Each row is a point. The window is the flat piece filled in between its corners: a triangle in 3 columns, a solid with four corners in 4, and so on. A path goes straight from each point to the next, and from the last back to the first. List the points from which the path goes on through the window.

Window:
[[ 2.29 -0.77  0.62]
 [-1.48  1.74  0.36]
 [-0.81 -0.53  0.19]]
Path:
(1): [-1.19  1.84 -1.48]
(2): [-1.46  1.29  2.26]
(3): [-1.75  0.64  1.48]
(4): [-1.64  0.77 -1.21]
(5): [-1.32  1.69 -0.21]
(6): [-1.32  1.29  1.63]
(7): [-0.63 -0.61  1.02]
(8): [-0.44 -0.21 -1.26]
(9): [ 2.06 -0.50 -1.26]
(10): [ 1.96 -0.81  2.48]
(11): [0.27 0.05 2.05]
(12): [ 0.77  0.37 -0.25]
(13): [-1.65  0.70 -1.57]
(14): [-2.17  0.13  2.05]
(15): [-1.44  1.37  2.24]
(16): [-0.89  1.57 -1.53]
Through the window after points: 1, 5, 7, 9, 11, 15

Window (4 x 4):
[[ 0.29 -1.56  1.67 -0.90]
 [-0.07  0.09 -1.72  1.08]
 [ 0.25  0.97  2.24 -1.83]
 [-2.60  0.33 -2.51  2.08]]
Path:
(1): [-0.17 -0.27 -0.11  0.97]
(2): [-0.88  0.57  0.91  2.76]
(3): [-1.18 -0.29 -1.42 -0.55]
(4): [-1.57 -1.02 -1.00 -1.66]
(5): [-1.37  0.69  0.99  2.25]
(6): [-0.84  0.01  2.39  1.86]
(7): [-0.74 -0.80 -0.68 -2.04]
(8): [-0.72 -0.06 -0.47 -2.03]
(9): [0.61 0.76 2.39 1.31]
(10): [-0.62  0.95 -1.19  2.13]
(11): [-1.22 -0.04 -3.18 -0.23]
(12): [-0.48 -0.71 -1.02 -0.45]
Through the window after points: 2, 8, 12

Window (4 x 4):
[[-0.92 -1.05 -0.45  0.14]
 [-1.79  0.44  1.66  1.26]
 [-0.52 -1.26  1.11  0.46]
 [ 1.47 -1.03 -1.16 -2.28]]
Path:
(1): [-1.05 -0.95 -0.40 -2.08]
(2): [-1.86 -0.72 -0.25 -1.17]
(3): [ 0.41 -0.44 -0.77  1.01]
(4): [ 3.31 -1.49 -2.39 -1.48]
(5): [ 1.25 -1.55 -1.47 -3.49]
(6): [-0.06 -1.79 -0.82 -1.49]
(7): [ 0.83 -1.17 -1.32 -0.38]
(8): [-0.65  0.20  0.60  1.65]
(9): [-1.98 -0.22  1.32  0.20]
(10): [-2.73 -1.02  1.69 -0.03]
(11): [-0.49 -0.83  0.99  2.31]
(12): [-0.62 -0.29  0.88  3.05]
(13): [-2.64 -0.79  1.77  0.31]
(14): [-1.33 -1.02  1.17 -0.30]
(15): [-0.21 -0.89  0.81  1.04]
(16): [ 1.40 -0.44 -1.29 -0.23]
Through the window after points: 8, 14

Window (6 x 6):
[[-3.09  0.65 -0.58  0.77  3.36 -0.92]
 [ 1.75 -0.72 -1.07 -1.35  0.98  0.54]
 [ 1.15  0.92 -0.08 -1.69 -0.97 -0.03]
 [-0.05  0.06  0.93  1.22  1.63 -0.68]
 [-2.12 -0.57 -0.58  1.90  0.17 -1.01]
 [ 1.78 -1.74  0.97 -2.72 -2.31 -1.27]]
Path:
(1): [-0.14 -0.50  0.57 -0.76 -0.06  0.72]
(2): [-1.82 -1.26  1.23 -0.76 -0.64  1.00]
(3): [ 1.53 -0.68 -0.66 -0.47 -1.02 -2.60]
(4): [-0.18  1.24 -0.47  0.03  1.37 -2.69]
(5): [-2.19 -1.57  0.17  1.47  1.47  1.72]
(6): [ 0.47 -0.56  0.99 -2.62 -0.03  1.53]
(7): [ 2.42 -0.18 -0.86 -1.25  0.39 -2.33]
(8): [ 0.71  0.37 -1.48 -1.44 -0.09 -1.96]
Through the window after points: 2, 4

Window, 6 rows:
[[-2.79 -2.72  0.38 -0.40  1.43 -0.93]
 [ 0.12  1.06  1.10  0.72  0.55  0.13]
 [ 1.57  0.78 -0.11  1.08 -3.55 -1.06]
 [-1.86  0.44 -2.70  0.43 -2.60 -1.59]
 [ 0.17  1.12  2.46 -1.27 -0.57  0.55]
 [ 1.08 -2.26 -0.20 -2.36  3.07  0.46]]
Path:
(1): [-0.63  0.40  0.86  0.59 -0.91  1.59]
(2): [ 0.95  1.16  0.84 -0.64  0.07 -2.40]
(3): [ 0.38  0.73  0.60 -1.67  1.10 -2.32]
(4): [ 0.56 -1.59 -0.23 -0.80  0.61  0.71]
(5): [-0.46 -0.60  0.46  0.21 -0.46  2.28]
(6): [-1.25  1.28  0.41 -1.93 -0.13 -2.48]
(7): [ 0.67  1.24  2.51 -1.41  0.95 -2.42]
(8): [-0.67  0.02  1.32 -0.65 -0.74  1.23]
(9): [ 0.30 -1.23 -0.30 -0.69 -0.69  0.60]
(10): [ 0.05 -0.32  1.05 -0.96  0.89 -3.00]
(11): [-0.34  1.09  2.08 -0.74 -0.57 -1.31]
(12): [ 0.30 -0.55  1.15 -1.31 -0.18  3.10]
Through the window after points: 1, 3, 7, 11

Window:
[[ 1.27 -1.77 -0.79  1.67  0.84  2.67 -2.79  1.90]
 [ 0.24  1.44 -3.53 -1.60 -2.48 -1.70  1.71 -2.19]
 [ 1.11  0.85 -0.65  0.66 -0.98  0.59 -2.57  1.19]
 [-3.33 -2.06  0.61 -0.68 -1.61 -2.39 -0.88 -0.60]
 [ 0.82  0.21  1.46  1.50 -0.24  1.58  0.76  1.67]
 [ 1.84  0.63 -1.33  2.51  0.78 -0.80  0.74  0.46]
 [ 1.37 -3.14 -0.06 -0.26 -1.37 -0.33 -3.60  0.13]
 [-1.20 -0.77  1.41 -0.86  1.04 -1.17 -0.31 -0.21]]
Path:
(1): [ 1.58 -1.33 -0.46  0.08 -0.01  0.27 -1.92  3.59]
(2): [ 0.13 -1.51 -0.25  0.28 -0.36 -0.56 -0.62  1.19]
(3): [-0.78 -0.63 -0.73  1.03 -0.05  0.26 -0.75 -2.20]
(4): [ 0.09  1.34  0.97  0.93 -0.35  2.12 -1.30 -1.59]
(5): [ 2.74 -1.28 -1.73  0.44 -0.74 -0.62 -0.11  2.86]
(6): [ 2.07  0.08 -0.37  0.95 -0.05  0.42 -0.51  1.86]
(7): [ 1.21 -0.01 -0.76  1.89  0.30  0.91 -1.19 -0.82]
(8): [-0.02 -0.78 -0.91 -0.25 -1.10 -0.73 -1.11 -1.48]
(9): [ 1.02 -1.76 -1.41 -0.84 -1.53 -1.78  0.75  2.38]
(10): [ 1.33  0.47 -1.41 -0.47 -1.96 -0.64  0.38  2.32]
(11): [-0.41 -0.22 -0.52  0.89  0.22  0.99 -0.04 -2.51]
(12): [ 1.14 -1.57 -0.97  1.00 -0.40  0.91 -1.76 -1.41]
(13): [ 0.70 -1.38 -0.18 -0.47 -1.34 -2.03 -1.59  1.49]
(14): [ 1.92 -1.16 -0.66 -0.77 -0.44 -0.62 -1.28  3.37]
(15): [ 0.04  0.15 -0.20  0.96 -0.41  0.03 -0.83 -0.40]
(16): [ 0.07  0.05  0.50  2.40  0.27  2.31 -0.03 -1.13]
Through the window after points: 10, 12, 14, 16
